Every row gives one point. To make a cloud, some directions were put in groups of two or more. Within a group, all points are equally far from the middle, so they leave a hole (a ring in 2 directions, a hollow ball in 3). The other directions are filled evenly. Then the cloud was stretched, turned, moved and blurred a little. How many holes are there, and how many directions does each take, smallest first?
In the rows, 128 means zero.

Cloud (22 x 3):
[[146 161 101]
 [151 123 114]
 [122 120  79]
 [ 81 153 128]
 [153 119 122]
 [ 86 107 102]
 [147 158 110]
 [137  88  88]
 [136 154  83]
 [151 121 130]
 [139  89 157]
 [102  98  87]
 [ 89  99 100]
 [153 105 127]
 [ 91  81 144]
 [157  82 119]
 [ 92  86  99]
 [122 121 153]
 [101 115  84]
 [ 91 123 143]
 [ 93  81 147]
 [ 98 142  76]]
Holes: 1 (2)

Cloud, 30 rows:
[[133 172  74 133]
 [114 161 126 110]
 [134  95 112 148]
 [157 138 113 118]
 [ 92 116 126 152]
 [108  87  78 173]
 [168 129 177 184]
 [121 160 140 110]
 [ 72 124 104 102]
 [167 125 175 123]
 [145 117 172 178]
 [145 143 154 186]
 [ 76 130 103  97]
 [144 169 141 132]
 [154 135 126 151]
 [103 116 151 177]
 [135 147 136 131]
 [162 139 124 129]
 [103 144 121 175]
 [ 82 116 126 141]
 [114 113  94 109]
 [ 97 103 146 117]
 [107 138 118 200]
 [146 138 107 104]
 [110 129 165 172]
 [159 147  76 123]
 [158 109 136 177]
 [108 128 109 182]
 [154 138 177 137]
 [125 184 158 109]]
Holes: 0

Cloud (56 x 6):
[[162  85 178 122 150 125]
 [ 87 105 145 157 101 119]
 [ 91 162 135 123 151 109]
 [155 144 139  96 141 175]
 [ 89 133 106 141 102 153]
 [157  96 144  78 127 163]
 [109 143 156 104 142  72]
 [ 99 132 118  89  86 131]
 [115 151 139  75  99 116]
 [157 116 163 119 156  76]
 [162  79 134 127 100 159]
 [146 104  82 125 121 130]
 [ 91 153 118 146 145  86]
 [152 163 112 136 103 123]
 [ 74 106 131 162 112 126]
 [143 105 167 122 140  72]
 [ 96 131 105 101  82 132]
 [124  73 109 115 129 133]
 [ 76 115 128 174 148 123]
 [153 119  80 121 104 134]
 [153 103 143  77 153 130]
 [187 117 154  98  93 132]
 [119 146 171 166 148  99]
 [191 112 165 117 146 111]
 [142  93 138 181 159 127]
 [106 146  99 146  84  97]
 [158 124 165  86 119 177]
 [ 99  77 154 147 131 111]
 [156 156 157  92  95 113]
 [142  85 104 140 123 166]
 [154 128 120 162  90 151]
 [160  94 176 115 166 143]
 [ 95 151  92 132 101 125]
 [176 135 136  68 106 127]
 [ 88 129 108 105  86 129]
 [166 119  92 135  85 124]
 [119  96 159  98 165 118]
 [ 95 122 125 161  96 149]
 [156 110 180 142 165  96]
 [159 130 154  78 132 175]
 [101 136 140 125 176  96]
 [ 96 110 142 185 159 119]
 [120 154 163 167 137 105]
 [171  86 116 151  96 132]
 [157  91 109  99 107 103]
 [138 167 142  78 118 129]
 [ 76 117 122 151 104 138]
 [150 151 144  81  88 113]
 [104 122 183 134 170 120]
 [ 94 123 116 150  92  72]
 [ 99  81 158 127 142 116]
 [ 96 124 119 145  89  73]
 [119 161 136 164 121  94]
 [116 101 170 110 173 121]
 [125  78 129 183 133 107]
 [131 112 138  97  90 171]]
Holes: 3 (2, 2, 2)

Cloud, 94 rows:
[[107 171 156 128 156 149 173 131 139]
 [112 160 134 111 140  80 135 151 143]
 [104 105 154 115 123 166  87 126  71]
 [130 107  76 101 124  77 107 147  88]
 [169 116  87 114 144 125 128 106 104]
 [114 142  71 120 114  93 115 157  89]
 [105 139 137 153 134 116 174 170 109]
 [110 101 190 123 121 149  96 135 126]
 [121 150 111 116  75 144 122 101 105]
 [127 141 122 127 138 150 188 156 115]
 [135 112 134 111 165  96 183 119  99]
 [144 117 124  45  99  96 146 169 123]
 [133 152 136 123  91 115  74 110  98]
 [109 118 128 152 133  92 124 180  94]
 [122 138 173 112 147 148 149 107 135]
 [125 103 162 126 100  70  91  96  96]
 [170  81  98 157 145 118 140 136  94]
 [131 112 111 117  82 134 134 146 156]
 [119 129 160 180 171 146 155 104 113]
 [193  90 149 170 145 160 119 138 147]
 [161  72 136 150 155  94 140 149  97]
 [ 98 158  96  78 143 106 161 162 156]
 [126 153 123  82 142 112 126 168 100]
 [152  90 105 154 152  98 145 163  85]
 [ 99 147 162 119 106 143 126  85 150]
 [166 121 144 167 114 150 174  91  99]
 [126 130 131 165  71 117  84 100  75]
 [112 122 133 102  85  95  87 142 120]
 [147 108 173 136 130 149 102 119 111]
 [192 132 139  96 136 142 164 114 119]
 [152 141 183 161  88 147 122 137 137]
 [132 115 159 138 118  58 104 129 116]
 [135 139 114 166  81 122 117 102  74]
 [161 114 169 173 143 158 108 106  82]
 [182 105 116 193 168 165 122 127 121]
 [172  84  99 146 167 165 151 149 103]
 [ 89 151 127  71 112 138 119 166 169]
 [116 111  76 126 103 130 179 161 112]
 [101 133 230 137 116 153 133  96 131]
 [176 127 155 108 104 129 116 137 116]
 [141  98 169 141  86 133  81 143  84]
 [143 142 136 115 163 148 207 166 131]
 [141 126 151 114  92  97  80 181 134]
 [103 118 130 113 126 109 118 152 148]
 [134  57  79 104 142 137 118 164 133]
 [201 120 159  87 140 112 143 136 111]
 [106  74  99  98 137 127 119 144 157]
 [102 137 156 111 109 106 136 101  68]
 [ 97 125 156  92 138 131 114 114 133]
 [133 161 142 170 151 152 116 134  97]
 [ 87 140 116  93 124 104 105 158 119]
 [172 113 142 115  82 145  94 167  78]
 [103 122 146 121 114 138 150 132 141]
 [190  97 174 144 107 165 143 109 101]
 [ 90 135 116 109  64 153 138 159 112]
 [189 104 152 138 130 161 109 116 115]
 [121 114 172 121 146 138  93  91  95]
 [113 162 161  91 136 120 145 112  77]
 [129 129 180 106 110 175 138  97 106]
 [141 150 110 129 109 138 125 158 127]
 [175  87 132 142 119 111  93 154 137]
 [146 154 182 102 121 108 156 160 173]
 [121 102 138 111  98 140 167 150 171]
 [132 109 154 133 107 145 152 154  98]
 [ 97 129 101  66  97  81 125 163 111]
 [139  88 104  93 130 131 135 120 122]
 [127 127 179 161 130 125 141 142 105]
 [ 69 130 120 116  75 127  83 118 124]
 [120 110  88 109 118 112 193 150 156]
 [ 91 137 135  86 127 159 142 140 125]
 [161 162 142 112 116 100 127 153 139]
 [104 155 115 121 161 113 190 148 171]
 [128 139  93  76 137 126  92 151  83]
 [143 123 144 160 161 150 157 161 142]
 [143 110 166 139 184 123 166 116 136]
 [165 125 171  59 123 142 138 127 128]
 [173 124 117 138 114 115 144 170  98]
 [109 132 113 114 153  88 167 144 125]
 [116  91 145  94 128  50 129 126 134]
 [110 106 125  68 115 104  96 151 101]
 [ 93 126 132 140 135  80 177 127  95]
 [ 96 146 153 137 119 124 108 113 103]
 [148 121 180 104 111 139  70 105  58]
 [145 143 213 184 145 144 172 112 119]
 [132 144 106  94 117  91 167 156 122]
 [189 104  95 170 119 134 126 147  67]
 [158 106 108  90 115 134  87  98 105]
 [142 118 149 127 131 165 155  63 121]
 [167 105 130  95 117 117  70  95  85]
 [123 125 127  99 176 119 195 144 175]
 [140  92 100 151 155 159 116 137  63]
 [149  82 109 173 134 138 116  88  67]
 [121 176 120 106 129 106 141 120 100]
 [182  78  82 139 127 156 105 163 134]]
Holes: 0

Cloud (89 x 9):
[[161 125 124  79  92 133 153 162 109]
 [106 143 124  95 144 139  79 162 161]
 [154 100  78 152  70 120 127 132 147]
 [184 110  74 102  89 121 117 113 137]
 [154 119 122  69 118 115 150 184 127]
 [148 153 140 204 113 110 138 104 111]
 [172  88 122 145 147 128 125 104 155]
 [112 102 159  58  86 146 147 154 132]
 [112 155 149 182 155 133 140  88  96]
 [115 130 106 105 103 139 107 102  95]
 [149 121 120 101 154 161 129 133 169]
 [145 131 107  78  71 108 157 164 165]
 [121  75 134  77 121 126 126 124 168]
 [ 88 142 183 109 134 107 125 106 115]
 [113 124 146 145 199 159  95 106 108]
 [ 95 102 159  59 108 141 143 145 165]
 [169 125  99 158  56 154 150 148 126]
 [109 119 185  99 174 179 128 129 140]
 [159  93  73 151 118  93 138 152 127]
 [149 109 102 137 160 163  94  83 133]
 [171 122 133 147 100  80  97 130 120]
 [158  98 154 144 163 161  89  92 105]
 [184 112 105  84  52 108 117 135 153]
 [129 138 137 130 149 183 112 119 149]
 [134 117 112 132  93 145 166 138  81]
 [166  80 124 130 124  99  95 157 149]
 [157 112 105 176 139 149 105 160 107]
 [166  85 124 154  87 102 120 124 119]
 [129  89 145  85 157 130  80 123 173]
 [143 127  86 176 111 147 116  82 122]
 [131 128 106 100 145 144  69 113 142]
 [121  94 123 168 138 109  92 160 132]
 [155  98 110 123 125 169 102 131 111]
 [159 109  99 106 116 124 128  96 101]
 [140 155 141 154 157 123 111  86 155]
 [134 121  79 168 110 143 130 106 116]
 [163 167 147 126 101 142 155 139 127]
 [135 123 155  92 144 176 144 174 158]
 [181 117 149 179 140 121 121 114 135]
 [111 126 179 152 126 126 113 142  92]
 [ 89 107 176  77 172 145  92 116 170]
 [115  95  86 138 119 121 106 154 165]
 [113 141 132 120 160 126  62 117 151]
 [164 108 110 188  95 122  75 114 133]
 [180  96  62 142 122 128 110 147 161]
 [138 121 138 124 105 191 106 116 136]
 [102 152 161 129 125  99 127 146 144]
 [161  94 137 110 105 155 167 174 147]
 [169  91  80 138 113 125 105  90 156]
 [102 151 177 136 161 120  68  63 132]
 [103 164 107 148 114 113 128 107 119]
 [110 124 157 100 165 181  69 103 137]
 [136 101 106 161 144  84 127 125 123]
 [164 110  77 144  63  89 136 160 130]
 [172 116 111 128  82 122 170 107 126]
 [124  99 172 165 170 152  70  88 116]
 [103 100 142 160 174 104  89  97 134]
 [174  98 166 122 147 164  90 135 145]
 [136 153 133  74 112 160  80 143 160]
 [127 163 156 120 163 108  86 107 129]
 [120 162 151 154 118  97 119 100 137]
 [110 173 155 125 133 129 135 118  92]
 [ 64 153 172 122 136 148 128 133  87]
 [109 141 178  69 149 159  81  97 157]
 [137 135 108 169  72 141 164 100 101]
 [139 185 145 121 113 111 118  96 137]
 [124 138 103 188 136 101 129 102 102]
 [177 153 137  83 131 134 113 117 165]
 [108  87 148 148 155 147  99 146  98]
 [117 169 167  88 147 161 118 148 141]
 [130  97 137 115  86 166 155 120  87]
 [121 154 105 123  79 125 158  91 116]
 [183 141  88 142  52 120 161 129 117]
 [143 141 154 141 140  98  71 137 128]
 [138 117  97  85 127 166 106 122 135]
 [115 123 184 112 130 118 110  94  93]
 [121 157 139 146  92 173 143  96 105]
 [ 95 112 174  92 119 188 152 128 141]
 [100 102 156 110 120 147 151 132  73]
 [154 136  98 127  82 121 173 170 101]
 [149 137 130 162 158 165  96  91 155]
 [ 99 149 154 120 132 183 145 112 131]
 [110  87 172 124 179 138  87 142 133]
 [134  98 168 122 166 128  68 100 153]
 [ 77 124 166 138 159 157  83 143 135]
 [116 139 124 155 101  93 107  84  99]
 [141  90 112 113 137 143 156 123 102]
 [158  91 167 110 146 168 113 123 135]
 [ 87 131 132  87 102 154 104 110 124]]
Holes: 2 (3, 4)

Cloud:
[[125  79 131 148 152 115  86 148 107]
 [146 110 129 144 128  84  89 109 121]
 [156 124 113 151 167  77 109 183 130]
 [143 157 144 152 157  82  55 144 167]
 [147 101 130 127 167 137 146 145 138]
 [138 128 176 168 174 117 120 158 141]
 [154 149 119 149 147 159 186 128  64]
 [153 100  89 127 108 146 140 134 150]
 [154 158 124 171 129 147 117 106 109]
 [100 106 117 149 107 129 109 169 145]
 [101 161 202 174  91 145 172  99 112]
 [ 84  82 155 163  92 168 187 178 102]
 [144 126 125 125 172 126  74 132 112]
 [124 161 135 149 127 132 130 116  63]
 [123 101 128 115 125 177 162 160 159]
 [170 142 137 163 144  93 125 173 139]
 [187 141 112 110 153 141 164  70  96]
 [177 138 128 120 150 116  87 110 100]
 [159 115 108 177 166 128 163 145  97]
 [198 137 134 131 152 169 179 118  97]
 [111 157 139 136  87 183 183  66 115]
 [147 151 128 138 145 154 175  56 108]
 [103 135 142 136 125 139 162  98 126]
 [150 117 122 116 166 152 127  82 101]
 [168 128 157 153 139 139  95 105  79]
 [152 123 152 169  78 172 139 128 108]
 [144 107 117 106 129 160 176 107 105]
 [136 102 115 183 159 137 130 135 118]
 [ 81 112 159 162 151  99 138 120 130]
 [119 135 158 191 100 142  96 135 148]
 [171 161 118 133 145 108 115  89 100]
 [141 106 156 127 114 123 123 117 128]
 [158 148 174 164  98 121 118  85  80]
 [112 110 179 131  91 141 196  95 125]
 [ 74 104 157 158 104 123 112 160 184]
 [115 144 147 145 111 189 139  73 118]
 [150 103 129 107 118 174 206  98  99]
 [122 155 182 154 178 120 122 107 122]
 [124 158 167 184  98 165 149 105 112]
 [110 135 130 125 117 130 103 137 164]
 [116 117 173 179 115 162 153 122 106]
 [178 143 164 128 183 152 158 103  93]
 [162 119 116 109 157 156 136  92  96]
 [105 142 186 157 135 155 158 142 157]
 [173 167 134 114 130 111 175 113 116]
 [168 132 171 139 114 179 111 110 116]
 [119  95 137 164 103 141 175 159  83]
 [135 167 165 120 127 116 140  98 126]
 [109  99 115 147 164 155 136 113 118]
 [109 127  89 159 164 115 142 108 136]
 [150 117 124 148  93 161 142  94 102]
 [135 118  79 144 107 135 127 143 144]
 [116 136 109 137 125 177 199 138  95]
 [111 132 114 193  97 133 163 186 139]
 [146 133 189 157  94 125 107 132  97]
 [153 103 101 117 122 121 120 107 134]
 [164 155 193 141 129 137 114 100 104]
 [174 132 124 157 171 105 121 160 102]
 [173 134 187 143 133 133 114 162  82]
 [150 118 125 111 105 164 176  88 165]
 [116 122 177 153 145 105  81 120 120]
 [137 113 118 160 101 156 174 135 117]
 [157 154 177 150 178 105  79 155 108]
 [178 131 131 129 184  88 131 169 112]
 [140 102 140 150 168 100  91 120 171]
 [115 125 161 159 184 154 130 106 146]
 [130 119 149 108 118 124 154 131 176]
 [ 77 151 151 132 109 154 133  95 139]
 [178 121 189 153  94 153 155 158  78]
 [105 121 191 175  98 158 173 125 109]
 [147 133 129 140 147 151 149 155  97]
 [118 183 151 171 127 127 107 163 141]
 [125 128 135 101 167  94 106 122 165]
 [114  71 148 157 146 139 136 113 145]
 [ 93  93 155 146  88 109 133 110 145]
 [152 134  98 191 114 175 186 160 120]
 [114  91 104 139 139 126  95 112 145]
 [124 132  94 140 162 143 145 129 149]
 [166  89 158 148  87 167 143 105  89]
 [160 129 152 165 120 121 171 137 149]
 [184 132 170 142 162 159 140 158 112]
 [141 135 134 133 116 172 150 124  92]
 [141 143 179 160 124 154 141 171  83]
 [119 122 127 173 161 110  92 183 133]
 [116 118 102 139 153 151 157 114 176]
 [106 111  72 157 147 133 110 123 144]
 [127 109 108 121 171  96  69 111 193]
 [133 112 139 107 183 149 147 110 149]]
Holes: 0

Cloud, 89 rows:
[[ 88 141 157 129 133  89 104 132 152]
 [118 133  76 192 116 108 135 106 131]
 [130 103 116 116 153 161 122  86 174]
 [107 180 111 153 168 110 133 145 107]
 [124 194 123 128 156 115 144 150 105]
 [101 135 166 126 100  86  96 140 109]
 [109 136 119 150 129  77 140 185 144]
 [160 189 121 129 123 102  91 131 121]
 [108  98 133 115 133 147 108 149 144]
 [103  94 138 148  97 127 100  59 134]
 [119 134 160 188  74 137  93  66 100]
 [133 138  98 152 137 159 168 142 105]
 [153  87 176 149 111 137 149 114 106]
 [182 143 174 152 116  95 113  90 120]
 [159 130 109 125 135 154 135 139  86]
 [159  81 146 152 123 134 104  88 103]
 [ 84 144  97  98 156 128 127 148  90]
 [106 113  88 168 158  82 114 144  77]
 [113 150 130 151 105  86 116 156  66]
 [ 88 139  69 163 126 136 147 106 101]
 [118 147 164 115 119 142 157  62  91]
 [101 114 168 114 123  95 127 104 104]
 [134 132 180  87 119 144 160  79 126]
 [163 157 132  88 118 109 157 117 116]
 [100 121 139 136 189 128 107  94  98]
 [128 182  95 152 143 128 116  87 111]
 [ 94 115 127 160 160 155 136  62 134]
 [132 170 116  95 174 102 163 163 104]
 [139  67 130 132 162 122  88 113 107]
 [122 108 114  98 136 122 155 139 162]
 [120  95 140 160 118  88 121  77 144]
 [155 100 168 115 126 168 113 112  91]
 [116 163  87 148 141  82 153 102 120]
 [134 178 132  80 145 150 163 102 158]
 [ 94  78 147 163 130 143 104 101  94]
 [155 129  98 144 106 116 116 157 105]
 [134  93  96 115 175 110 129 166 137]
 [126 110  97 102 182 101 100 158 149]
 [ 82 119 130 115 146 131  96 152 135]
 [ 91 121  83 139 134  69 113 129 152]
 [134 129  79  82 175  90 138 147 118]
 [180 115 137 174 116  84 165 152 115]
 [118 111 134 113 109 167 126 123 129]
 [ 77 114  67 153 172 153 146 117 104]
 [166 154 164 108  88  72 107 155 118]
 [114  76 128 119 181 131 146 152 122]
 [128 131 122 124 180 115 141  63 141]
 [102  97 147 161  96  98 110  76 136]
 [ 97 132 100 168  81 134  93 100  96]
 [154 112  97 180 126 104 103 140  86]
 [178 137 162 104 165  91 145 108 119]
 [175 119 171 126 117 156 110  80 108]
 [146 159 109  96 156 123 104 160 117]
 [115 135 148 166  95 153  88  62  90]
 [139 191 126 170 132 141 145 141 115]
 [ 81 134 104 171 159 127  99 138 131]
 [119  98  98 116 131 135  91 133 157]
 [147 153 119 128 140  80  79 139  81]
 [156 115 123 172 104  63 120 126  87]
 [115 127 105  93 173 104 149 175 138]
 [105 102 150 161 100  87  32 127 109]
 [152 146 121 120 119 112  91 175 103]
 [163 130 120 105 128 154 168 105  92]
 [161  92 105 130 168 143 145 112  94]
 [155 125 128 150 168 108  96 133 130]
 [133 110 146 166 119  76 123  83 140]
 [148 101 165 151 100 137  60  93 138]
 [109 109 128 127 201 124 140 148  87]
 [ 80 148 130  84 153 113 119 136 137]
 [157 155 117 158 158 118 119  99 121]
 [172 155 135 111 162  83 115 145  95]
 [ 86  82 119 195 113 107 106 119 131]
 [125 105 154 113 162  92 168 138 142]
 [177 170 162 114 132 141 115 119  95]
 [113  86 116 159 142 126 113  94  62]
 [125 103  96 157 150 140 124  85  68]
 [ 95 131 157 172  97 135 118  72 153]
 [133 125 122 124 178  63 115 120 119]
 [163 125 176  94 180 122 125 133  94]
 [104 188 112 157 143  93 152 131 132]
 [ 82  87 135 152 128 159 116 103 132]
 [147 126 124 100 126 168 116 125  96]
 [ 83 178  98 148 137 136  90 114 122]
 [ 95 122  67 168 143 142 117  98 134]
 [114 106 117  94 132 147  60  95 105]
 [128 164 156  61 146 132 113 130 140]
 [138 166 121 122 135  97 111 191 127]
 [100 155 106 152 164  72 151 132 115]
 [135 145 142 198 142 143 139 127  92]]
Holes: 3 (2, 3, 3)
